Each row of a before or after table is a point. One or more steps were done to the points. Then noise was added and the rows were shuffled. The steps act on columns, c1 being the first. Write out the steps. A step turns or swaps two columns, mirrors them in a line or flattens them onto one, adds a multiple of one to another, or multiplies or shifts one. Angles are multiples of 10 degrees, from the lower column toward the higher: turns from -170 to 170, lines from 10 to 170 but not 90. Use the fewest steps. Two steps may share a column if one is a turn and the other turns, adds or multiplies; they go together, in the order done. Otherwise the lowest column goes first.
(in the rows, 128 means zero)

Before, 11 rows:
[[134 115]
 [143 145]
 [139 170]
 [108  42]
 [119 116]
 [171 113]
 [102 148]
 [ 89  93]
 [127 117]
 [155 163]
 [168 136]]
After (11 x 2):
[[134 123]
 [ 94 157]
 [125 165]
 [ 81 148]
 [100  99]
 [140 116]
 [143 131]
 [108 152]
 [156 163]
 [205  96]
 [152  81]]
Steps: turn c1 and c2 by 80 degrees

Before (13 x 4):
[[211 129 132 129]
 [161 114 163 116]
 [ 82 130 118 112]
 [166 120 151  97]
 [141 164 118 114]
 [102 131 151 189]
 [ 98 149 157 108]
 [173  81  89 185]
 [149 116 135 180]
 [177 148 136 128]
 [158  84 132 112]
 [166 162 132 130]
 [160 118 158 131]]
After, 13 rows:
[[ 80 142 131 129]
 [ 96 136 136 181]
 [137 176 153  97]
 [158  90 118 114]
 [132 167 164 114]
 [100 123 113 116]
 [135  99 158 106]
 [101  81 151 189]
 [164 183 129 108]
 [ 84 198 131 128]
 [ 84 160 137 127]
 [113 158 156 131]
 [112 167  89 182]]
Steps: add 0.7 times c4 to c2; turn c1 and c2 by 120 degrees

Before:
[[122 118 108 125  89 142  86 132 115]
 [160 130 145   7 112  78 119  93 130]
 [132 102 125 141 117  95 122 136 142]
 [141 135 102 123 169 111 130 139 116]
 [ 81 109 132 135 169  95 120 122 121]
 [133 127 121 136 126 128 119  92 133]
 [148  40 120 140 117 161 120 123  68]
 [118 113 137 149 100  91 123 103  84]
 [144 137 138 152 146 198 113 172 130]
 [148  76 143 129  96 117  72 126  90]
 [103 132 138 119  87 163 108 168 130]]
After, 11 rows:
[[123 126 120 135 124 127 139 103 103]
 [ 82 130 131   7 150  77 154 106 105]
 [200 107 155 132  99  95 109 118 128]
 [109 137 147 152 121 201 154 163 155]
 [116  77 117 128 163 117 191 100 160]
 [152 119  89 124 144 141 164 123 141]
 [145 110 116 149 156  91 128  78 146]
 [128  98 117 138 135  93 135 145 121]
 [101  40 118 141 130 159 145  86 166]
 [173 130 110 117 167 161 133 159 155]
 [109 134 136 122  78 111 136 132 145]]
Steps: multiply c1 by 1.6; turn c1 and c7 by 160 degrees; mirror c3 and c5 in the line at 20 degrees; mirror c8 and c9 in the line at 20 degrees

Before (10 x 12):
[[ 69 106 146 149 123 103 159 120 103 123 137 137]
 [117 112 112 143 108  99 183 140  80 146 136 125]
 [142 117 127 169 129 201 149 110 162 171 139 120]
 [124 141 130 125 121 188 164  81 141 155 159  85]
 [134 119 150 116 105 171 166 107 156 171 101  94]
 [118  92 152 140 160  72 156 155  73 118 142 116]
 [127 101  93 114 127 185 101 146 137 126 133 115]
 [144 136 134 124 103 179 116  85 168 187 164 131]
 [134 104  82 144 152 138 103  95 130 138 117 122]
 [126  71 147 143 119 103 172 107  67 110 139 144]]
After (10 x 12):
[[144  87  94 125 126 210  82 143 144 125  66  71]
 [118 168 154 139 124  39 196 145 112 134 112  55]
 [134 114 115 116 106 197 120 145 177  76 111  35]
 [126 139 156 142  83  88 187 188 122 137 122  85]
 [123  81 113 124 116 224 136 140 164 136  91  26]
 [ 68 132 145 148 104  88 160 150 135 131 116  78]
 [126 157 102 114 140 220 107 144 113 146 143  55]
 [143 118 100 170 136 245 116 146 165 116  94  59]
 [133 112  87 143 159 143 127 166 110 134 153  63]
 [116 146 105 143  74  82 181 137 138 132 120  65]]
Steps: turn c2 and c8 by -120 degrees; turn c3 and c10 by 40 degrees; turn c10 and c11 by -130 degrees; turn c7 and c9 by 50 degrees; turn c5 and c7 by 30 degrees; multiply c6 by 1.6; shift c12 by -60

Before, 13 rows:
[[ 67 162  73 149 111 100  90 124  82 122 178 100 129 123 158 187 118 120
  118 142]
 [127 136 121 143 166 123  78 133 119  76 137 117 119 121 132 141 146 101
  127  99]
 [127 112 142 141 153 141 103 108 131 156 113 126 186 163  83 112 124 191
  157 106]
 [128 127  82 145 124 142 113 144  80  86 147 149 120 153 137 130 177 119
  114  90]
 [ 78 200 103 143  98 160 153 103 140 141 157 101  99  88 181 155 113 165
  168  93]
 [106  82 159 155 171 156 106 122 152 140 120 183 144 169 130 131 124 166
  166 109]
 [136 136  84 176 140 145  73  94 103 119 151 143 103 119 152 127 156 105
  100 125]
 [128 201 142 112  67 175 143 101 157 153 139 144 151  82 197 194 106 165
  176  95]
 [124 148 133 142  74 168 138 121 155 149 137  95 114 101 195 185  92 187
  134  87]
 [125 112 127 131 161 152 139 143 155 169  81 151 150 138 121 130 127 142
  138 117]
 [136  65 126 149 164 181  97 126 160 147 107 133 157 146 115 142 178 139
  187 115]
 [125 120 107 150 178 183  66 158 136 123 158 151 132 161  95 133 168 114
  107 104]
 [148 134 128 175 169 159 122 137 172 128  95 146 168 182 125 142 151 177
  161 123]]
After (13 x 20):
[[139 135 114 215 132 147  79  90 104 120  97 138 106 120 157 120 155 100
   97 132]
 [ 69 164 103 160 189  97  89 122  85 122 173  91 125 111 151 163 122 118
  118 144]
 [123 121 134 161 154 181  62 164 132 120 197 140 135 149 101  75 158 112
  109 110]
 [129 124 115 154 129 134 107 148  75  87 170 140 124 129 127 131 178 122
  119  85]
 [130 136 153 150 161 128  83 129 114  77 145 109 121 127 135  99 147 103
  130 102]
 [105  78 187 169 149 157 102 124 155 140 116 167 145 132 109  84 120 166
  166 113]
 [127 200 173 104 178 168 140 102 152 154 102 135 155  89 197 204 111 164
  179  88]
 [ 78 201 131 147 147 165 162 105 140 140 123  91  98  96 185 173 120 163
  168  94]
 [148 136 169 207 167 154 120 134 169 125 106 135 172 148 104  89 150 178
  157 123]
 [116 111 158 132 152 151 139 150 157 174 103 142 148 130 119 102 129 145
  133 118]
 [121 117 171 146 118 139 105 108 139 162  71 119 180 152  74  99 119 186
  152 107]
 [135  63 151 160 156 181  98 130 157 147 102 126 159 142 110  96 176 144
  189 117]
 [127 144 169 145 180 166 142 122 154 155 123  83 121  90 193 200  85 186
  125  87]]
Steps: shift c3 by 30; multiply c4 by 1.6; turn c5 and c16 by -70 degrees; multiply c5 by 1.3; add 1.5 times c8 to c11; shift c12 by -10; flatten c14 and c15 onto the line at 120 degrees

Before (13 x 48):
[[136 113 118 119 168 182 160 133 152 113  88 146  92 160 132 128 127 150
  144  99 104 118 121 138 155 112 169 120 153 105 160 132 132 137 133 122
  123 133 146 134 158 105 135 168 143 121 115  85]
 [ 92  77 158 120 150 173 163 113 105  97 134 102 141 100 137 174 147 122
  150  81 122  74 108 214 174 160 198 182  79 105 106 113 179 163 107 121
  117 135 170 125  87  82 103 132 148 140 146 115]
 [103  86 139 141 135 156 148 166  98 150 125 122 101 164 144 105 171 138
  121 136 178 146  94 126  96  79 146 113 111 116 115 134 113 163 188 103
  125 139 155 110 143 131 118  80 100  88 100 123]
 [106  94  90 144 191  89 133 144 121  77 129 143 135 165 110 138 125 134
   99 140 181  77 154 141 116 119 139 115 170 129 107  72 148 145 119 151
  152 119 131  61 142  81  95  88 145  89 115 136]
 [116 157 139 167 127  80 113 112  96  94 143 165 129  90 116 185 114 163
  148 135  88 117  53 150 144 130 202 168 164 144 129 125 116 121 115 110
  150  92 119 144 125 132 108 152  73 130  77 177]
 [ 84 103 208 142 112 139 108 165 149 135 125 148  91 166  90 130 124  64
   82  79  98 164 165 140 167  92 159  96 126 168  84 128 139 141  98 123
  135 109 145 173  99  93 162 101 181 134 184 127]
 [113 137 183  72 172 125  92 157  90 125  66 137 202 146 100 160  90 118
   94 117  83 117 125 148 126 125 132 151 127  82 113  86  94 143  73 115
   68 129 137 181 149 126 181 145 120 151  43  96]
 [118 109 119 169 145 145 168 131 123  91 120 119 190 168  72 158  88 147
  162  40 140 159 108 128 112 123 198 139 195 192 140 117  60 149 149 146
   86 110 173 148  76 158 115 116 154  98 101  71]
 [116 119 145 143 144 160 200 114 116 108  91  92  81 121 129  71 149 142
  108 146 127 167 121 104 106 153 145 115 127 110 129 133 132 110 133  85
  101  82 180 161 102 135 120 149 115  75 160 120]
 [157 117 179 192  55 154 132 132  80  45 149 118 148 156  87 136  79 123
  147 158 155 107 170 113 127 107 150 154 136 169 179  94  82 133 132 121
  137 130 147 131 120 151  98 158 132  96 157 124]
 [ 69 128 133 188 193 126 112 197 125 123 131 132  69 145  94 122 135 133
  138 156 170 152 135 123 120 171 135 174  96 121 129 129 121 154 139  97
  114  83 149 126 179  45  98 147  69 135 156 113]
 [ 94 169 113 149  54 104 158 205 125 134  62 173 145 129 104 115 139 170
  153 129 153 115 137 166 118 151 105  98 145 110 174 122  64 112 123  94
  156 129 122 127 129 117 163 116 150 149 120 119]
 [105  95  93 180 105 168 103 132 150 131 147  94 150  99  78 141 108 140
  123 120 113 124  99 140 152  60 136 128 149 150 173 136 141 178 168  98
  103  91 138 124 149 131 145 112 123 150 156 164]]
After (13 x 48):
[[115 119 146 142 144 159 200 114  96 107  91  93 168 116 127  73 150 143
  110 143 127 170 121 145 106 150 143 116 136 110 130 146 131 107 134  85
  100  81 179 160 151 135 121 149 116 106 163 120]
 [112 136 185  71 173 124  91 157 222 126  68 137 143 150 100 163  89 119
   97 117  83 118 124  93 125 124 133 150 118  82 113 131  93 140  72 117
   67 130 136 185 116 127 181 143 121 136  43  95]
 [ 92  76 158 120 151 175 163 111 157  97 134 103 154 118 138 173 147 121
  151  82 120  72 107  65 177 157 199 179 192 105 110  70 181 164 106 120
  117 136 172 125 156  80 107 131 148 133 146 115]
 [ 82 105 209 142 113 140 108 164  80 136 126 147 117 149  90 129 124  65
   80  79 100 162 167 120 169  91 160  93 117 167  84 120 136 141  99 123
  133 109 143 174 168  93 164 100 181 130 185 127]
 [ 70 129 132 187 190 125 112 197  77 124 130 131 160 173  93 122 134 133
  137 158 169 151 135 131 121 169 137 172 137 121 128 130 121 154 142  96
  112  83 151 128  86  46  99 145  68 131 157 115]
 [104  95  90 144 190  90 133 142 140  79 127 144 135 141 109 138 126 136
  100 140 179  76 158  88 117 119 140 115  72 131 109 143 149 144 119 151
  155 119 132  63 128  82  97  87 145 113 114 138]
 [104  87 137 141 135 155 148 165 128 148 124 123 183 169 146 105 171 140
  120 135 176 148  94 133  94  82 146 114 123 116 114 127 114 165 191 102
  124 137 157 109 127 129 120  81 100 113 100 124]
 [115 156 140 169 126  81 112 111 155  93 144 164 173  77 117 184 115 164
  148 136  88 117  52 111 143 130 202 168 113 144 129 111 114 122 114 110
  151  94 120 144 119 134 108 151  73 130  76 176]
 [103  95  96 178 107 168 103 132 129 132 149  93  88 103  76 141 108 140
  121 119 114 125  95 124 153  60 134 129 120 148 171 114 141 179 168  98
  103  90 138 123  99 131 147 115 122 137 156 164]
 [ 97 169 114 149  55 102 158 204 145 134  62 172 124 122 106 114 141 171
  152 131 152 117 139 101 118 152 104  97 114 111 174 103  64 111 120  96
  156 127 125 125 127 118 162 115 149 136 121 119]
 [119 112 120 172 145 144 168 129 184  91 120 118 104 113  73 156  88 145
  162  37 138 157 107 121 113 122 199 138  59 191 142 134  60 149 149 147
   85 109 173 149 193 156 116 117 153 115 102  69]
 [160 115 179 192  55 153 130 132 182  47 150 116 183 144  88 135  77 124
  147 160 157 107 172 119 128 107 151 153 109 170 178 155  83 133 132 123
  135 130 148 134 144 149  99 158 135 114 159 121]
 [135 116 120 118 167 182 159 133  80 114  87 146 111 150 134 127 126 149
  143 103 103 119 119 122 156 112 168 122  86 105 160 120 131 140 135 119
  125 134 147 134 110 106 133 167 143 127 115  87]]
Steps: multiply c9 by 1.6; turn c9 and c13 by -120 degrees; turn c14 and c41 by 160 degrees; turn c14 and c29 by 150 degrees; multiply c32 by 0.7; turn c24 and c32 by -130 degrees; multiply c46 by 0.4
